Each row is a point. Each copy is the shape, with its points in the same order, turned, moved and blurred by noise. Is it also mirrored, or only turned?

Shape (7 x 3)
[[-47  56 -41]
 [-19  53 -13]
 [  9 -31  34]
 [ 28 -32   0]
 [ 48  16  37]
 [  4 -20  -5]
 [ 41 -33   8]]
Copy 1 (7 x 3)
[[ 28  13 -64]
 [ 29  32 -25]
 [-29  13  56]
 [ -6 -17  54]
 [ 28  34  67]
 [-12  -8  26]
 [ -2 -13  71]]
Copy 1 is: only turned
Copy 2 (7 x 3)
[[ 24  27 -75]
 [ 38   3 -46]
 [  5 -31  42]
 [  6  10  36]
 [ 60 -17  40]
 [  3   9  10]
 [ 10   4  53]]
Copy 2 is: mirrored
Copy 3 (7 x 3)
[[ 22  -7 -70]
 [ 33   7 -42]
 [-14 -33  40]
 [-37  -1  27]
 [ 16  19  47]
 [-28 -15  -1]
 [-34   5  58]]
Copy 3 is: mirrored
Copy 4 (7 x 3)
[[-52 -19 -54]
 [-42  11 -28]
 [ -1   7  62]
 [ 30   3  37]
 [  3  62  36]
 [  9  -9  26]
 [ 33  15  44]]
Copy 4 is: only turned

Shape (9 x 4)
[[ -8 -23  -1  97]
 [ 50  21  20 -38]
 [ 13 -10 -20  28]
 [ 16  19  76 -39]
 [-18 -30 -36 -33]
 [-14  16  65 -28]
 [-22  15 -25 -34]
 [ -6  -6   2  35]
 [-17  17 -37 -13]]
Copy 1 (9 x 4)
[[-43 -64  27  65]
 [ 34  48 -13   1]
 [  0 -36  -7  20]
 [-11  77  23 -11]
 [  8 -37 -11 -51]
 [-36  55  20 -21]
 [-10  -7 -38 -41]
 [-25 -26   6  19]
 [-12 -23 -43 -22]]
Copy 1 is: only turned
Copy 2 (9 x 4)
[[-66 -11 -35  80]
 [ 42 -48  13 -18]
 [ -6  -6 -42  33]
 [  6 -14  49 -50]
 [  2   7 -73 -20]
 [-14  16  31 -37]
 [ 25  24 -49 -16]
 [-24  -7 -25  30]
 [ 28  16 -42  12]]
Copy 2 is: only turned

Shape (9 x 6)
[[ 42  -4 -27 -20 -37  79]
 [ 41  -8 -18 -26 -27  15]
 [ 32 -14 -25 -37  61  -7]
 [ -1  80  53   4  10 -29]
 [ -9 -25  62  48  55 -19]
 [-34  13 -33  17 -31   4]
 [ 24 -29  15  -7 -32  -3]
 [-24   8  -1 -18   2   3]
 [ 32 -10  40  62   1 -14]]
Copy 1 (9 x 6)
[[  7  53 -13   0  29  73]
 [ 22  18  20 -27  17  27]
 [ 43 -17   3  16  75 -19]
 [-27  57  18 -27  22 -93]
 [-71 -39  34  21  50 -56]
 [ -3  25 -11  31 -29 -16]
 [ -8  -7  35 -12  -1  21]
 [ 14  27  16  30  11 -27]
 [-64 -26  14 -22   6 -29]]
Copy 1 is: mirrored
Copy 2 (9 x 6)
[[ 37  36  39   1 -48  69]
 [ 33  11  17 -20 -35  15]
 [  7  14 -33 -53  27  11]
 [ -2  40  37  32  28 -78]
 [ -4 -40 -11  48  76 -15]
 [-36  -7  15  23 -51  -3]
 [ 36 -33  28  -2 -16   5]
 [-27  -3  28  -8  -2  -8]
 [ 33 -26 -10  66  16 -15]]
Copy 2 is: only turned
Copy 3 (9 x 6)
[[ 39 -37 -13  32 -43  25]
 [ 12 -16  -9  -3 -45 -15]
 [-38  54 -40   2 -30   3]
 [ 55  96  51  -4 -11 -33]
 [-50  71  79   6  24   5]
 [ 33  -3   2  23  39 -38]
 [ -3 -15  32 -20 -19 -16]
 [ 25  26  -3  -8  22  -9]
 [-19  27  81  18 -23 -30]]
Copy 3 is: mirrored
Copy 4 (9 x 6)
[[  3   6  29 -57 -29  54]
 [ 27   1  41 -21  -2  10]
 [ 55  -2 -19 -21  57  -6]
 [-56  46  33  34  72 -31]
 [-30 -62  -4  51  84   0]
 [-23   0  -4  16 -33 -24]
 [  8 -33  52  -1   7   0]
 [-16  -7   1 -11  17 -33]
 [-18 -32  35  63  40  30]]
Copy 4 is: only turned

Shape (13 x 8)
[[ 22  16 -14 -27  -6  44 -14  24]
 [-26   6 -21  33  13  43 -48 -13]
 [-20   5 -18  52  58  27 -12  -9]
 [-33  -5 -31  -3  -5   4 -29  -4]
 [-24 -59   3  54 -12 -53  -8  51]
 [ 16 -89  32  37 -14 -79   6   8]
 [ 15 -15  -4 -13 -20  63  -1  46]
 [-33  28 -19  37 -20  49   5 -19]
 [  0 -31 -13 -62   0  41  -5  28]
 [-12  14 -41  10  27  10  22 -18]
 [  1 -21  48  25  -7 -73 -17  35]
 [-51   5  18   0  15  53   1  -3]
 [ 30 -80  34  32 -10 -73 -15 -11]]
Copy 1 (13 x 8)
[[ 19  31 -26  10  12  39 -54 -22]
 [ -9 -20  -6  52  44  15 -30 -60]
 [  8 -18   8  52  51  36  30 -27]
 [-15 -22 -25  11  26  -2 -35 -31]
 [  5 -84  20  29 -11  -5 -27  51]
 [ 43 -90  44 -23 -27 -15 -20  35]
 [ 13   5 -17  10   5  78 -75  -8]
 [-22 -28 -34  41   3  54 -13 -64]
 [  8  15 -15 -30  41  43 -70  -3]
 [ -1  -1 -42   3  30  22  24 -30]
 [  6 -37  51  11 -36 -23 -22  34]
 [-45  -5  13  12  31  58 -20 -45]
 [ 54 -75  54 -29 -18 -27 -17  16]]
Copy 1 is: only turned
Copy 2 (13 x 8)
[[-29  52 -15 -13 -25  20 -13  31]
 [-42  20  25  21  23  50 -25 -20]
 [-35 -14 -14  55  25  41  -8 -23]
 [-32   4  11 -22  -7  46   4 -28]
 [ 20 -59  54   3 -23  53  48   2]
 [ 57 -95  47 -24 -30  10  21   7]
 [-34  36  17   7 -56  24 -13  39]
 [-25  42  15  35 -26  37 -15 -55]
 [-64  11  -6 -36 -50  14  -6  33]
 [-24   1 -39  14 -18  36  -1 -36]
 [ 42 -40  45 -19   6  -5  59   8]
 [-70   8  21  23 -19   0  -6 -29]
 [ 60 -88  42 -33  -8   5  -3   8]]
Copy 2 is: mirrored

Shape (14 x 9)
[[ -7 -14  -4  24  15  81 118 -45   2]
 [ 37  10  26  28  -5  47  52 -14  29]
 [ 52  -3 -38 -42   2 -29 -50   6 -41]
 [-13 -21  30 -16 -35  -5  -4  28 -47]
 [  9   8 -14  -5 -13  12 -33  60 -35]
 [ 51  -8 -32 -47  44 -39  16  -2 -19]
 [ 18   8  45 -36   1   4 -19 -23 -59]
 [ 41  27  16 -35  37 -10  18 -34 -36]
 [ 36 -48 -12  38  48  41  27 -33   4]
 [-69  25  -9  22 -32 -28 -51  28  10]
 [-22 -21   0  -2  18  63  10   9  53]
 [-13 -26  53  -1 -21  30  55 -33  42]
 [-23  11 -35 -10  18  37   0   9  10]
 [-22  13  34  -4  14 -23 -28  58 -31]]
Copy 1 (14 x 9)
[[  15  -28  -46   37   17 -121   54  -57  -33]
 [  21    7    8    1   -8  -85   12  -56   19]
 [  46   16   22   27  -32   26  -34   55  -14]
 [  -2   18    9  -53  -39   -6   14   22  -44]
 [  -6   26   31    2  -51   24   30   10  -12]
 [  67    2   -4   27   14   -3    4   73   -3]
 [  24   49  -10  -29   -1  -11  -24   15  -63]
 [  51   43  -22   10   23  -32  -18   31  -20]
 [   4  -41   24   45   40  -66   -5  -13  -17]
 [ -65    4  -29  -41  -52   34   13    3   26]
 [   7  -39    6   -8   13  -11   32  -60    8]
 [  22  -31  -23  -54    7  -72    6  -52    1]
 [   7  -11  -20   26   -9   13   33  -26   -3]
 [ -21   53   20  -40   -4   25   33   28  -11]]
Copy 1 is: only turned
Copy 2 (14 x 9)
[[ 23  12  10 -56  43  62  85 -68   0]
 [ 31  67  13 -19  29  24  54  -6  -8]
 [  9  -2 -46 -27 -21 -23 -60  61 -34]
 [ 66 -19   4  15 -14 -17   4  50   0]
 [ 31   8  -1  10  22 -15 -34  62  25]
 [-11   5 -71 -45  -3 -36  -6  28 -36]
 [ 60   7  20 -39 -21 -19  -8  36 -48]
 [ 22  32  -8 -60   3 -31   1   6 -65]
 [-29  20   3 -42  10  61  60  19 -34]
 [  7 -16  34  83  16 -26 -46   0   9]
 [-28  26  36   0   4   1  47  -3  43]
 [ 30  44  22   7 -24  11  80 -35   3]
 [-27   1  13 -19  25  -3  -6  -1  22]
 [ 28 -12  22  27  24 -63   1  58  -9]]
Copy 2 is: mirrored
Copy 3 (14 x 9)
[[-46  15  49  50 -62 104  56  12  31]
 [ 10  31  39  57 -44  27  39  25   7]
 [ 51 -38 -22 -33  40  -5  -6  -5 -28]
 [  8 -52  27   5 -45 -10 -10 -25 -50]
 [ -1 -45  -7  -5 -10 -27 -22  31 -41]
 [ 20 -16  22 -24  61  16   8 -21  10]
 [ 37   1  14  -9 -22  26 -29 -40 -52]
 [ 22  30  25 -11  24  44  -1 -30 -22]
 [  9 -10  -1  71   0  62   3   5  48]
 [-41 -23 -55   9 -41 -76  19 -30 -36]
 [-18   2   3  23 -66  -5   5  19  61]
 [ 11  12  46  46 -82  15  44 -35  27]
 [-27  -7 -23 -10 -27   5  10  14  21]
 [-23 -21  14   8 -10 -51 -40 -23 -41]]
Copy 3 is: only turned

Shape (14 x 9)
[[   7    3  -16   -7  -18   24  -18   16   -5]
 [   6  -15  -19   -3  -31  -11   12    1   -2]
 [  -3   73    9  -11  -35    4   21   -3  -29]
 [ -21   20  -14  -10   10   -5   -2  -37   -4]
 [ -12    9    2   19  -18  -20  -13  -39   18]
 [  -1  -14   -6   -4   -1    8   -5   15  -14]
 [   2   -4  -21   25    6    0    2   10   -2]
 [   6   22   25    2  -11   26   20   -2    4]
 [ -22  -15   -6    2   -2    2   -1   18   13]
 [ -16  -17   -7   11  -12    5  -11   11 -121]
 [  -2  -16  -13   -5    1   24    9   13    3]
 [  -3  -11   14    2    6    2   -3   20   10]
 [ -12    0  -16   -1   -8   29    5    6    5]
 [  12  -10    0   -4   11    2   -2    8   -3]]
Copy 1 (14 x 9)
[[ 22   6  17   5   7  10  24   6 -21]
 [ 18 -24   2  10   6  -8  -2  -2  -5]
 [ 19  47 -36  14  24 -44  38 -11  -8]
 [-11  14 -37 -10   2  -3 -14  12 -18]
 [-12 -17 -44   2   5  20  14  15   4]
 [ 10   0  20 -12 -15  -1  11  -5  -7]
 [  3 -10   1 -23   2  19  11 -25  -8]
 [-14  30  -2   1  28  -8  26   0  22]
 [ 19  -8   8 -25  -5   6   6  12  16]
 [-33 -13  25   5 -46 -68  27 -41 -61]
 [ 13   3  23 -18  13   6   6   2  -3]
 [  5   8  11 -16 -15   5   5  -5  24]
 [ 10   3  12 -23  12   2   7  13 -11]
 [  6   8  18   1 -10  12  -3 -11   9]]
Copy 1 is: mirrored
Copy 2 (14 x 9)
[[  7   1 -14 -14  41  10  -6  -6  -1]
 [ 12 -18 -20  -5  10  22   5  19 -22]
 [ 10 -45  47  29  43  14  -5 -29 -26]
 [ 10 -21 -10   6 -10 -18 -15 -36 -24]
 [  8 -25 -12   9 -18   6 -49  -3 -22]
 [ 11   7  -5 -18  11   7   9  -3  -1]
 [ 27  -1 -17   7   3   6  -2   3  14]
 [-21 -27  21   7  18   2  -6  -2  10]
 [ -4  10 -20  -3  -5  25   0  -9   4]
 [ 86 -12  43 -70  12  17  28 -22  -8]
 [ -4  -3 -21 -12  14   5  14  -3  11]
 [-10  17   1  -3  -2  12  -2   4   7]
 [ -3 -13 -21  -6  19  10   2 -18  10]
 [  4  11  -3  -6   6  -7   4   7  -1]]
Copy 2 is: mirrored
Copy 3 (14 x 9)
[[ -1  -5 -17 -15 -31 -14  12   4   3]
 [-19  15 -25  -5  10  -3   3  -3  10]
 [-34 -17  50 -22 -10   7  31   9  62]
 [-22  -9  28   4  16 -31  10  22  -7]
 [-14 -15  18   6  25 -29 -10 -22   1]
 [ -1   1 -14  -4 -16  13   9  12 -10]
 [ -1  13  -5  16 -10  -1  23 -10  -8]
 [  7 -31   3   7  -4   5  15   5  31]
 [ -9   3 -15  28 -15   3  -7   5  -4]
 [-41  -1  19 -61 -19  59  41   7 -55]
 [ -1  -6 -30  10 -12  -1  17  16   0]
 [  8  -3  -5  17 -10  13 -13   8  -2]
 [-14 -16 -15  10 -16 -13  20   8   7]
 [ 18   8  -4  -1  -5   1   5  13  -3]]
Copy 3 is: mirrored

Shape (16 x 11)
[[-26 -38  31  -2 -55 -35   1  51 -11  63   9]
 [ 22  29  41  23  22  -7  -9 -65  74 -46 -29]
 [-29 -24  14  12 -14 -23 -46  37 -10 -26  34]
 [-18 -21  14 -13  11  -7  35  49 -24  19  89]
 [ 25  -8   3   5 -43  -5  14  64 -10  -9  24]
 [ 52   2 -14  35  -2  19   8 -57 -51  -4  16]
 [ 27  37 -20 -19  31   5  52 -26 -79  10 -42]
 [ 56 -18   8   9  -5  60 -55 -15  24 -34 -38]
 [-19 -16 -39 -16  15 -18  28  54 -46  23  47]
 [ 15  -4  -3 -44 -55 -18 -46  10   7  -8  12]
 [ 65  21  60 -39   7   2 -43 -46  36 -26 -20]
 [  8 -54   9 -16  -5 -12  21  21 -60 -33  24]
 [ 23  -9 -25  12  27  30   5 -47 -34  35 -24]
 [ 16 -15  11  31  39  11   3  -7 -42  44 -17]
 [ -8  29  50 -25 -54  28 -41  14  -9 -16   2]
 [-55 -41  -7 -21   6  -3  82  14 -25  21  51]]
Copy 1 (16 x 11)
[[ 13  21 -89  43  -8 -27  31  -8 -32   8  38]
 [  2 -59  40 -36  54  19 -84 -35  -4   9  40]
 [ 32  -8 -38  37   9  10  20  -5  50 -18  27]
 [ 76  37 -37   5 -20  22  39  31  -7  27   3]
 [ 25   2 -43 -18 -26  -2  22  32 -13 -41  39]
 [-32  31  13 -11 -46  50 -54  29  20  18  39]
 [-53  39  34 -29 -70   4 -31  -7 -17  11 -36]
 [-52 -49 -40 -48  23  34 -57  13  44  -7  25]
 [ 24  61 -20  14 -27  26  52  20  -9  -8 -20]
 [ -8   3 -46 -37  -1  -1  29 -34  34  -7  64]
 [ -3 -26 -17 -84  21  -4 -75 -49  40  27  40]
 [ 28   4 -41   6 -69  44   7  -5  17 -12   5]
 [-63  34  -8  -5 -12  45 -44   7  -4  25  -6]
 [-23  36 -25  25 -11  10 -59  20  -3  18 -20]
 [-14 -47 -31 -24  -7 -39  13   1  43  22  42]
 [ 42  17 -17  27 -38  52  49   4 -57  43 -18]]
Copy 1 is: mirrored
Copy 2 (16 x 11)
[[-25  -6 -53  45 -33  13  51  31 -28 -38  78]
 [ 46  88 -14 -49  12  -7  24 -36  41  -4 -20]
 [ 14  -2 -50  28 -17 -38  33  47 -24 -46 -14]
 [ 44 -32 -44  85 -11  23 -10  39 -32  -4  17]
 [ 11 -10 -12  33  -2  -7 -12  65   3 -38  38]
 [ 39 -34  51   5   5 -41   8 -33  12  -6  10]
 [  2   3  77  29  48 -16 -22 -27 -46  28  35]
 [  9  13  33 -32  41 -11  56  25  61 -33 -32]
 [ -8 -40 -20  76   5   5 -31  26 -52 -21  11]
 [ 15 -15 -29 -37  21  -8  37  48 -30 -49  25]
 [ 66  47  -4 -50  65  -3  60   0  21  -9  15]
 [ 37  -5  26  64  -1  -5  14  35 -43 -61  10]
 [-13 -18  49  22  21   0  28 -49   7   6   0]
 [-15  -4  18  66  19 -22  32 -33  16  11  15]
 [ 24  16  -9 -23   8 -19  59  78 -18  15  21]
 [ 17 -10  -4  77 -46  58 -21   8 -65  -2  13]]
Copy 2 is: mirrored
Copy 3 (16 x 11)
[[ -41  -18   12  -26   18  -22  -49   18   33   61   63]
 [  36   -7   -8   27  -16    0    1   38   29   -8 -106]
 [ -59  -15  -12  -45   -2   -6   37   26   31   28    4]
 [ -42   17    9   -2   34   -2   33   -3  -50   60   60]
 [ -18    2    5  -73    4  -10  -12   -9  -31   35   20]
 [   4   46  -26   -6  -73   22   -4  -48  -10   -8   -2]
 [ -31   12  -25   25  -38   19  -47  -17  -57  -75   21]
 [  55  -54  -31  -44  -51    6   11  -32   34  -16  -40]
 [ -61   25   14  -16   18  -15   24   -9  -35  -13   68]
 [ -24  -31   40  -53   -4   47   -2   14   42    3    3]
 [  27  -37  -12    4   14   70  -12  -18   32   -5  -83]
 [ -66  -24    5  -20  -36    8    4  -24  -44   29   14]
 [   4    6  -29   23  -51   -4  -13  -38   13  -38   21]
 [ -16   -8  -62   11  -21  -22  -29  -38   -1  -16   28]
 [  -2  -42  -15  -56  -14   62  -18   45   13   12   11]
 [ -42   10   35   43   -8  -26    7   17  -58   33   73]]
Copy 3 is: mirrored
